Every row gives one point. Two turns around zero, p and q, are shown by what they do to some points. Where does a point land after both, in the order given? Backwards means that the second turn is done in reverse. Each puzzle has new turns, and all numbers are rounded.

Turn p:
[ 21 -18  10] -> [ 23 -16 -11]
[40 17  9] -> [40 19 -1]
[-6  5 53] -> [ 20 -22  45]
[ -1 -16 -22] -> [-12  -3 -24]
[-55  13 -51] -> [-72  24  -8]
Turn q:
[-31  24   8] -> [-38  11  -8]
[ 24   7 -33] -> [ 29   2 -30]
[-46  -2   0] -> [-41 -20  -4]
[ 54 -29  25] -> [51  7 41]
Where do these land?
p, then q backwards: [ 13  -1 -28] -> [  2  26 -17]
p, then q: [-40  18 -32] -> [-53   0 -14]
q, then p: [-18 -45  42] -> [ 13 -53  33]
p, then q backwards: [26 16 45] -> [ 43 -30  14]
p, then q: [ 18  12 -27] -> [  1  15 -31]

Turn p:
[40 -9  5 26] -> [ 41 -15  20   9]
[ 27 -14  38 -36] -> [ 13   9  26 -52]
[-33  29   9 -24] -> [-41  30   0  -4]
[ 20 -15 -25  -1] -> [ 28  -5 -21  -1]
[33  6 -7 12] -> [33  5  8 11]
[-87   3 -21  24] -> [-74 -24 -34  38]
Turn q:
[ -9 -14  -2 -14] -> [ -2  -5  -7 -20]
[ 57 -50 -12 -74] -> [ 82 -15 -42 -52]
[-1  3 25 28] -> [ -7 -11  31  17]
[-34  31  20   7] -> [-32  27  28   0]
[-5 39 -7 31] -> [-21  21   7  40]
[ -7 -10 -24  22] -> [-19 -18 -18  15]
Where do these land?
p, then q: [39 29 -1  3] -> [25 16 22 32]
q, then p backwards: [-68   9 -22  59] -> [-88  18  17  16]
p, then q: [ 23 -21  13  -4] -> [ 30  -3   2 -15]
q, then p: [  2 -14  32 -49] -> [ 14  38   9 -44]
q, then p backwards: [  4  -3 -22 -10] -> [ -3  -6 -22 -10]

Turn p:
[ 43 -25 -19 -24   2  -1] -> [ 42 -35 -12 -18   3   1]
[-28  19  57 -20 -22  13] -> [-22  32  20  -1 -43  40]
[ 16  52 -18 -22 -14 -48] -> [ 18  41 -39 -31 -21 -36]
[-28  41 -21  14  19  39] -> [-35  23 -37  28  29  18]
[-33 -45 -24  13   9  35] -> [-38 -51   7  19  24  10]
[-30 -40  22  32  34 -25] -> [-25  -6  62  -8  31 -17]
[23 38 -3  3  1 26] -> [ 19  24 -30  22   6  17]
[ 38 -41   6   6 -29 -39] -> [ 42 -28  30  -8 -27 -35]
Turn q:
[-26  21  15  15  19  25] -> [-19  32  29  -8  -5  17]
[-24 -21  60  28  -5 -22] -> [ 27   2  60  30 -19 -19]
[ 43   6  32  28 -15 -13] -> [50 19 -7 34 -2  5]
[-26   4 -16  28  16  22] -> [-38  14  17  10  12  17]
[  2  -2 -24 -27  -3 -33] -> [ -4 -18 -26 -12   4 -35]
[ 75  30  16 -87  -1  11] -> [ 68   2 -61 -77  -8  13]
[-23 -28 -32  19  27  21] -> [-42 -17  19   6  35  17]
[  8 -12 -30  12 -36  41] -> [-20 -23 -25  20 -12  46]
[-29   2 -20 -16  -4 -51] -> [-21 -12  -7  -2  -6 -59]
Where do these land?
q, then p backwards: [-25   7 -59  25   6 -11] -> [-54  14 -32  25   5  13]
q, then p backwards: [ 14  45  15 -24  36  39] -> [  1  35  31 -45  37 -17]
p, then q: [-67 -33 -48  10  11 -50] -> [-21 -33  46 -21  -5 -80]
q, then p: [ 18  -7  47  31 -10  -4] -> [42 21 13 36 -2  1]
q, then p backwards: [-23 -26 -13  22  13 -18] -> [-20 -22  -8  37   7   1]
q, then p backwards: [ 45 -25   6   6  -3 -34] -> [ 50  -5 -29  23   4   7]
q, then p: [  9 -13 -12   3 -24   8] -> [ -4 -25   1  19   5  -5]
p, then q: [  0  -5  23 -35  -9  46] -> [-13 -16   0  -2 -15  58]
p, then q: [ 27  55  40 -38 -22  25] -> [-11  23 -58   0 -31  54]

Turn p:
[ -1 -24  37  -9  18 -33  38  20] -> [ 43  -9  35  10  17 -39  14   2]
[ 15 -44  28  34  26 -40 -51 -12] -> [ 22 -42 -41  47  42 -13 -18  27]
[  6 -15 -31  10 -20  -9  36 -35] -> [-15   9 -12  20 -35 -31   8 -34]
[-24  -3  15  13  47 -14  41   7] -> [  8   7  29   8  46 -27  26 -24]
[-33 -13 -27 -23 -18  -6 -23 -23] -> [-40 -18 -17 -24 -14 -24 -16   9]
[ 31  -3 -28 -37 -10 -24 -28  34] -> [ 41  -6 -35 -45 -19   0 -15  14]
[-13  55 -25  31   3  36  38  22] -> [-21  64  14 -11   5  32  39 -23]
[ 12  34 -32 -62 -11  31  32 -25] -> [-14  12  27 -47 -47  12 -25 -52]
[-28  46  29  23 -16   6 -40   0] -> [-32  29   7   9  24  28 -24  47]
[ 35 -32  33  20 -19  53 -43  12] -> [  9 -45  -7  33 -19  64  11  34]
Turn q:
[ 18 -31  39  14 -57  52   4  48] -> [ 67   2  24 -39 -32  45 -24  34]
[  7 -31  37 -21  24 -31 -44 -18] -> [-11 -19  34 -36  41 -24 -13 -35]
[-35  42  27 -18 -34   4 -34  -2] -> [-17  44  35 -11 -43  -2 -11 -29]
[ -9 -30  10 -15  21  30  43 -41] -> [-15  -5 -12 -13  37  53  38   1]
[ 49  11 -29  28 -22 -39  34  -4] -> [ 39 -15 -43  12 -12 -43  38  11]
[ -2  18  22  39   6  -9 -34 -19] -> [ 15  -9  28  26  -6  -9  -3 -46]
[-23  11 -23  31  12 -38  20  28] -> [-16 -25   6  40 -20 -30  13  31]
[-36  -8 -55  30  12 -23  -9   5] -> [-38 -45 -19  36 -25 -13 -12   4]
[ 44  34 -32 -41   6  35  39   4] -> [ 12  59 -59   5  23   7   5  30]
[-11 -16   3 -48  31  19 -21  -1] -> [-35  14   4 -23  37  15 -30  -1]
Where do these land?
p, then q: [-10  23 -30 -26   9  35  -1  24] -> [-26  42  -9 -26  10  27   5   5]
p, then q: [  0   9 -29 -15 -27 -21 -25 -10] -> [-22   7 -17 -12 -29 -23 -26  -1]
q, then p: [  7 -33  15 -33  23 -18 -11   0] -> [ 10 -30  14 -26  33 -16 -13  -6]
q, then p: [ 30 -53  36 -19 -46 -13  -3  12] -> [ 50 -39  22 -36 -32  -4 -30  -7]
p, then q: [ 13  20 -11  71   4 -25  21  36] -> [ 20  26 -29  69   2 -17  27  19]
q, then p: [-42  16  23 -14 -12 -19 -14  35] -> [  1  11  33   2   4  -9 -16  56]
q, then p backwards: [  8  20 -24 -32  10 -32 -12 -44] -> [-27  -1 -53  18  20 -17  15 -23]
p, then q: [-25 -21 -16  52  22  49  -1  18] -> [-21 -11  -9  31  10  52  36  39]
q, then p: [ 19  10 -25 -21   4  -4  56 -95] -> [-36  30  10 -18 -10 -31  31 -96]
p, then q: [  2   8  61  37  14  49 -10  24] -> [39  3 33 34 24 57 -8 27]

Turn p:
[  7 -32   9  -5 -15  12 -24 -20  57] -> [ -1 -41  32 -20  -4   5  20 -28  38]
[ -6 -22  44  17  35  22   0   8  35] -> [  9 -38  19  -2  47  -1  37  15   6]
[ 23  18   2 -17  12  39  -9  13  31] -> [-14  -6  34 -15   6  36   5  28  16]
[  8  16 -33  40 -15 -24 -21  14 -83] -> [ 21  30 -17  38 -26 -43 -69  17 -27]
[-36  -8  44 -55  15  34 -27 -40  46] -> [-52 -52  30 -50  14  16  43 -24 -20]
[-39 -12 -19 -13  16  13  -2  12  37] -> [-43 -28 -16   6   8   8  20   3  27]
[  4  46  -9  28 -26 -53  13  13 -31] -> [ 11  72  -7  28 -14 -34 -11  -4  -8]
[ 13  16 -33  26  -3 -15  36 -30 -43] -> [ 21  40 -29  17  11   9 -46 -26 -14]
[ -8 -26  27 -16 -25  38  21  21  17] -> [ 10 -33   8  16 -16  36  43   4  -7]
[ 33   4 -31  -6   5 -67  15   9 -66] -> [ 37  56 -55 -17 -25 -31 -39  13 -11]
Turn q:
[ 41 -35 -47  -5  16  27  11 -24  48] -> [ 32 -57 -25  15 -41 -11   8  22  41]
[-26  -2  38 -33 -30 -47  -7  39  22] -> [-16  38 -14 -59  14 -34 -39  -3 -15]
[-18  38  26 -40 -37  38 -41  32  15] -> [ 13  68  10 -33 -16  32 -38 -11  31]
[ 54 -32  34  43  31 -11  47 -39 -13] -> [  2 -70  50  -3  -2 -29  55   1 -27]
[-32  46   4 -38  32 -26 -41   4 -48] -> [ 18  50 -32  -7  47  46  10 -22 -39]
[ 20 -30 -24   7 -11 -32  24  17 -39] -> [-11   4  -7  27  -8 -38  18  30 -42]
[-37   0   0 -15 -10  24  45  12 -14] -> [-53   9  -2  -9 -16  28   2  24  -1]
[ -4  22 -38  43  19 -29  35 -43 -41] -> [-35 -25 -13  56  23  -3  55 -25 -21]
[-25 -14 -12  -6  31  -8 -49  24  -7] -> [ 30   8 -20  10  39  18 -35  18 -14]
[ 16  36  -8  25  20   2 -23  18  22] -> [25 11  6 11 35 -6  9 -5 41]
[ -1   2  34 -13 -36  34 -13 -25  20] -> [  3   2  27 -24 -40  16 -24 -32  15]
[ 12 -31  -6  32 -25  29  11 -16  35] -> [ -7 -38  24  16 -34 -18 -21   1  31]
Where do these land?
p, then q: [ 31 -14  29  -5 -50   7  -5  61   9] -> [-23  21  50 -18 -33 -53  10  17  17]
q, then p: [-60  43  -1  45  68 -46  39 -41 -39] -> [-19 -46 -78  17  90  20 -22  -8 -33]
p, then q backwards: [ 26 -31  11 -50 -22  28 -28  12  -6] -> [ 20 -42  25 -32   6  38  23 -25   7]
p, then q: [ 46 -36 -10 -17  14 -12 -12  23  20] -> [ 24   8 -18 -32 -30 -29 -10  27  26]
p, then q: [  2 -31 -36  -3 -33  21 -35  27  50] -> [-18 -27  15 -24 -26 -32 -61  -1  31]
q, then p: [ 14  51 -14   4 -13  -9 -21 -18  -8] -> [  0  31  14  -3  33  18 -16 -35   5]
q, then p: [-10  29 -23  39  -3  -2  55 -52 -32] -> [  3 -18 -36  54  41   7  14 -55 -18]
p, then q backwards: [  1 -40  25  20 -13   1 -35  -4   9] -> [ 38 -23  12  29   6  -6   1 -24  23]
q, then p: [-11 -11  -8 -25  -7   9  -5  32 -27] -> [-15  17  12  22 -17   1 -12  33 -11]
p, then q backwards: [ 6 14 10 -3 30 42  2  5 16] -> [-23  -3  17  15  37  20  11  15 -12]
q, then p: [-46  27  17  -5  29 -39  46 -46   7] -> [-37 -38 -66 -12  21  25  -9 -32 -20]
